Every row gives one point. To make a cloud, some directions were put in groups of two or more. Within a group, all points are equally far from the middle, so they leave a hole (a ring in 2 directions, a hollow ball in 3). The other directions are filled evenly. Then the cloud was stretched, turned, moved and blurred a little. Count the holes, and give their numbers of directions, smallest first.

Cloud:
57 -37 -21

40 35 32

24 63 -40

47 62 -10

46 2 44

47 23 -44

4 11 29

95 12 1

2 46 76

33 18 56

86 -14 25

-22 52 -37

-20 -7 18

-36 34 37

17 66 -4

39 39 6

10 -6 -9

-9 -25 24

19 41 -23

-15 -26 12

23 6 69
Holes: 0

Cloud, 19 rows:
-51 -38 -60

36 37 -16

-60 -19 -65

27 52 -4

-54 -31 -44

-34 33 -93

45 14 -43

-62 -8 -58

45 16 -31

-2 -59 -52

33 33 -59

-9 -57 -46

18 -26 22

44 -7 -19

-42 50 -33

23 41 -63

-47 -28 4

33 52 35

8 56 -35
Holes: 1 (2)

Cloud, 30 rows:
57 -50 35 -5

-19 -44 29 -30

-30 -60 10 -74

-26 26 -25 31

22 -33 3 -64

-22 23 -52 42

18 40 -52 3

2 55 -33 -10

46 52 -39 67

-29 29 -2 -59

-14 -25 -64 -51

-10 -41 -30 4

2 -37 52 -19

-61 35 -29 -25

-9 -38 45 75

28 -73 -41 26

-8 27 45 91

52 28 3 -34

75 -45 -13 -2

28 95 20 -30

-95 -18 1 47

46 57 35 -39

22 -1 42 53

29 -82 28 48

7 6 -49 40

-76 1 11 3

-4 -22 -51 -13

30 -35 46 -53

39 53 -18 -36

-72 -32 -10 29
Holes: 0

Cloud (28 x 4):
-76 -48 -20 -35

49 5 42 -21

-27 -61 22 28

64 -29 7 -17

15 -66 3 39

-6 -24 16 15

35 24 4 -27

25 -46 21 -45

69 -2 23 -61

-17 -41 28 42

13 -25 52 0

19 -30 -41 16

13 -7 -31 11

2 58 65 5

-64 -20 46 -7

-15 -59 95 -36

-61 -38 8 -18

-3 25 64 -11

62 -2 30 29

8 -5 22 -62

19 -36 21 -14

-17 -81 23 30

48 -41 22 0

-2 -78 27 36

-17 -57 -14 -43

-50 -1 -7 -53

2 45 17 -5

6 23 -6 59
Holes: 0

Cloud (53 x 6):
34 4 -17 48 0 -11

-1 0 -55 -22 3 51

-64 16 35 -9 38 -35

0 13 -36 57 -5 18

-52 -10 40 33 -36 0

3 -42 9 -33 -18 23

-31 -15 5 29 -32 -42

9 -43 24 42 -54 -20

-10 -22 -4 -38 23 27

-7 45 -9 14 -3 16

21 13 11 -41 -57 17

-3 -13 22 -41 21 1

-14 20 21 22 28 -48

-64 -1 58 35 -78 15

-44 18 34 -6 -22 3

15 3 26 54 -56 14

17 -17 -16 46 -45 -39

1 16 -18 43 21 -48

-8 37 38 18 -8 -12

-8 11 -19 -13 -63 -21

-8 22 -15 21 -85 26

68 43 -19 -12 -58 14

-15 12 47 -56 -27 36

55 -36 17 14 11 -21

-28 29 77 -1 -15 -6

15 13 78 3 15 -12

9 12 -58 -48 4 35

14 1 -12 70 -22 4

-4 33 -54 34 -24 5

13 17 -70 46 -12 -13

44 27 -26 -21 1 44

36 6 -48 -5 -21 25

-16 88 29 -19 15 50

-73 20 28 15 8 -4

-6 -26 32 16 16 -13

-2 -3 37 55 -13 33

-16 -13 7 41 -35 28

17 33 -55 -23 -5 31

24 39 18 66 -52 17

-17 49 -27 42 -49 5

8 -20 -4 21 33 -13

-19 -7 -80 12 -35 28

-3 -19 -48 53 -16 68

44 -41 10 45 -23 -4

31 -18 -1 25 -41 -33

32 18 48 -2 -30 26

59 -6 -36 57 -28 13

7 2 -15 -11 -28 26

-9 24 -22 44 9 22

0 39 32 -39 -8 -32

14 71 -27 13 10 -28

8 20 95 9 -2 15

-19 -13 -22 -4 49 -74
Holes: 0

Cloud (47 x 6):
1 35 19 71 2 43

27 21 14 -10 2 -82

-4 -9 -27 -49 70 -24

93 -21 -61 0 -2 -44

44 -10 40 38 60 -44

-8 -92 17 -38 10 -23

-47 -14 -27 -47 21 -52

-12 -69 0 -5 32 -9

62 -12 -50 48 -53 -4

51 -16 27 -2 18 -66

47 42 -71 1 60 -11

38 7 -2 -39 -26 46

-11 51 -56 -32 24 -50

-53 -20 21 36 70 -51

-36 -44 -1 -25 15 71

-6 -19 1 57 67 -28

-10 34 -82 -36 34 -49

-18 7 -46 -9 -61 15

-59 -17 20 -44 42 -12

2 6 -26 40 -38 -1

66 13 -21 -13 -21 -5

30 23 49 -10 -24 50

52 8 48 -26 50 -25

-38 -49 18 22 7 -91

19 -35 -30 71 -9 -9

-19 -52 -19 -12 11 -46

33 -43 -51 -13 30 -42

29 -68 -3 -25 89 -12

29 23 12 57 29 -8

7 -17 2 54 -40 22

39 -30 -25 -58 2 31

-22 42 18 49 12 5

15 34 -8 30 0 14

-9 14 -83 17 -26 -10

-63 -39 -25 95 5 20

-27 0 -8 2 -4 4

-26 49 -54 7 -68 14

-48 -54 -35 49 -31 -23

-19 52 -51 -9 19 32

62 -2 3 45 -45 -69

-5 -30 6 -1 -17 -80

-66 -42 9 28 -58 -14

13 19 25 -6 -34 23

-9 -22 -53 -10 16 -82

13 -8 -58 39 6 31

-2 -13 -12 6 -3 -20

-44 -66 -17 64 -7 -10
Holes: 0

Cloud:
16 11 -5 47 11 -22 11 -26

8 34 -37 -7 -24 39 47 -17

45 46 -1 -41 -9 27 26 -41

-13 -2 12 -37 -39 -7 7 -51

-42 -8 4 -8 2 5 11 -29

-19 -36 -4 69 -28 6 -39 9

41 42 47 -28 -24 0 -6 -81

-21 0 22 52 -66 27 -16 38

-12 10 7 50 18 24 21 -53

19 33 27 -17 -38 -20 2 22

52 55 25 1 -26 12 -10 -22

-17 -3 9 0 -29 -13 -22 -26

-28 8 -7 -6 -41 -33 -10 28

50 26 4 6 16 23 36 -95

33 34 20 -18 -19 -45 31 19

-50 -50 -17 -18 -9 6 37 -30

36 11 -27 11 -17 -15 -41 -42

-11 15 18 -23 -41 36 -41 -22

-17 1 -39 11 -55 -11 -22 45

9 29 35 -4 15 -14 43 -13

41 8 -17 48 14 22 15 -53

-21 -31 1 47 -42 29 -18 -41

-3 -25 54 -6 11 -5 42 -21

-34 34 -6 46 23 -6 -5 21

-20 -14 52 8 -25 0 -45 -23

-29 56 -8 -15 -53 41 -1 12

-24 37 -29 47 -3 48 30 -26

-27 -12 -21 -4 -40 -14 7 8

29 -15 -20 20 29 26 11 -52

-26 -19 34 -18 -43 41 0 -63

-8 11 -13 -46 11 -22 -38 6

35 5 7 -36 25 -24 52 -63

21 -40 18 -9 8 -2 4 7

38 20 -4 54 -17 6 -41 -38

-14 17 51 -1 6 -3 -22 6

47 11 -33 38 20 14 33 9

4 -20 -14 -23 -67 42 -13 15

40 25 36 -11 11 -18 -43 -59

-3 -31 3 -56 10 -28 -32 -23

6 -2 -10 4 -47 31 -16 14

12 33 8 -31 5 6 -28 33

7 -58 -2 -30 -7 -36 -37 -9

-7 2 53 23 -30 -2 21 6

11 20 -36 -34 -7 -9 -37 1

0 -11 22 6 41 0 3 7

11 -8 -56 14 -37 -3 11 -43

26 -8 33 23 38 -30 16 -63

24 11 6 -41 -40 14 -10 -50

13 -16 -65 7 -45 -12 11 -45

-44 -4 13 25 51 -8 12 -9

18 -11 -18 23 27 -17 16 -23

-17 5 63 -20 -3 12 -36 -42

16 -3 -19 -38 45 -37 6 -1

35 -50 37 -4 5 -48 23 -41

35 35 -34 -39 -30 31 24 5

-45 -47 22 -26 3 -9 30 -44

7 -31 -15 4 30 -10 34 35

45 -43 1 14 25 7 25 -9

17 1 -48 -8 -22 -27 -36 -28

-27 -7 13 9 -2 4 -26 -30

-42 2 24 -23 -1 26 32 -75

33 -11 0 31 7 -25 11 46

-12 24 -54 -3 -66 5 -12 11

-19 -35 -7 -39 -51 -10 19 -20

-31 17 -35 -42 -44 19 -17 -54

36 -40 33 31 -32 -21 -28 4

-29 32 -32 7 -7 8 -42 15

-17 -19 51 1 -27 26 -23 9

36 21 -20 -39 28 5 -23 16

-7 -29 5 -15 -20 27 5 -44

-25 -15 35 37 -15 2 9 -12

21 -52 8 -10 27 -13 35 -10

-43 -13 11 46 -29 45 50 -47

-12 -21 17 -79 -27 -9 -39 -33

51 5 9 3 -3 10 0 -67

27 -29 20 -47 2 2 14 15

-14 -5 -18 -17 24 -50 -34 -5

-35 24 -29 -17 -60 -28 -5 -30
Holes: 0

Cloud:
11 -44 -40 -15 -8 -19 7 -65

11 17 47 7 -2 43 -37 1

-51 -11 9 -10 -34 -78 -15 9

-8 22 27 2 -20 79 8 10

-24 20 4 24 0 51 2 -61

-8 -3 12 -4 77 8 2 -8

-8 -3 -16 13 -39 -53 24 -38

0 -40 27 -10 12 52 18 7

-24 -39 75 6 14 -59 20 -45

-42 -57 41 48 53 5 9 -30

-53 26 14 21 0 54 -21 -35

-57 -48 13 8 41 15 -36 -17

-7 -32 49 40 11 36 -19 -2

18 32 -2 34 -2 -58 25 29

-1 12 -11 -26 -30 -37 -45 -65

0 -25 -53 19 52 -38 -4 15

-11 25 34 -6 5 -25 15 -95

-7 -13 -24 -23 -64 3 22 29

23 25 -49 27 19 -38 -16 -29

43 0 -46 2 33 -44 -17 -44

-28 -19 -4 14 -39 -60 31 -5

-15 -18 2 -33 14 -40 -15 54

-37 -31 50 -34 -48 -12 -11 -16

-36 -26 57 19 -4 46 6 15

-44 11 4 46 -16 22 16 -1

-13 10 49 1 49 -16 21 36

-23 22 27 -10 16 55 -2 35

-58 -11 11 -25 43 44 -13 10

-39 -22 53 23 0 38 -34 12

-20 -62 3 -34 14 24 12 -3

-30 52 -32 -9 47 -31 7 0

-12 -64 -9 -11 25 21 -1 -47

-51 -66 13 -7 60 13 5 -3

-43 6 23 39 -8 30 17 -23

-13 13 -4 -22 22 74 -1 -20

10 6 -31 50 -41 31 -3 4

-46 -9 42 50 15 15 30 41

-34 -37 27 -11 45 32 4 39

-7 -67 -21 14 54 3 -9 -6

-48 0 18 -26 61 -10 -30 -20

-2 -29 13 -19 -47 -43 9 3

-26 -2 -13 -25 28 -66 80 13

-21 -78 13 -1 -24 -18 28 41

-42 -20 62 -24 -10 -7 42 2

-20 -61 10 -12 44 29 15 3

42 1 -3 3 -28 -56 15 3

11 40 -13 61 16 -1 4 -15

2 -3 37 -9 -20 -31 -36 -14

-4 -59 9 -42 -2 -45 31 12

-32 7 -51 -22 -13 20 37 28

-43 24 -11 18 -17 9 5 87

-55 -51 25 -25 27 -11 12 -63

19 -24 -26 -33 -37 -23 32 10

-32 -35 16 -16 -47 -58 9 18

-16 49 0 -10 49 16 -21 -46

-35 -28 6 -61 -7 45 -6 -27

-34 11 64 -24 -14 -23 33 -12

17 0 -38 -2 6 -73 1 -54

-44 -7 13 25 6 -57 55 -38

-17 2 -35 1 -44 35 13 63

-26 -41 15 -40 21 -27 4 -75

6 -61 -5 -4 28 28 2 31

36 64 -4 -16 2 -24 43 2

-49 22 -9 -6 -50 -44 14 -23

19 -19 19 -8 -21 -38 -19 -80

-50 4 -39 34 -7 -2 -23 18

-39 30 -32 -6 31 -10 19 71

-64 -45 24 7 31 27 -29 -28

-2 -1 13 -32 49 8 -20 1

-39 -2 -33 -3 -19 21 34 73

-2 1 20 2 14 64 26 15

-29 -8 32 54 6 20 33 1

-35 -5 15 28 5 -42 54 -46

-43 -48 49 1 6 -18 8 -68

-17 -4 35 -23 -13 37 40 -5

-42 14 -26 -14 19 38 31 4

0 2 12 17 -22 -35 73 8

12 3 15 -41 11 17 46 -48

-60 -60 -13 -30 -11 -18 -14 -37

-10 -22 3 39 15 -78 -8 16

-8 -3 -9 16 -13 -87 10 -19

-22 -60 -4 34 -24 -29 45 51

-73 55 -5 -4 5 -59 -12 -6

13 -17 -12 -5 17 -65 -20 -59

-38 10 6 -42 38 30 -44 -7

-37 81 -22 -14 -4 -24 -22 -38

13 -55 29 -14 13 27 37 -10
Holes: 3 (2, 2, 2)
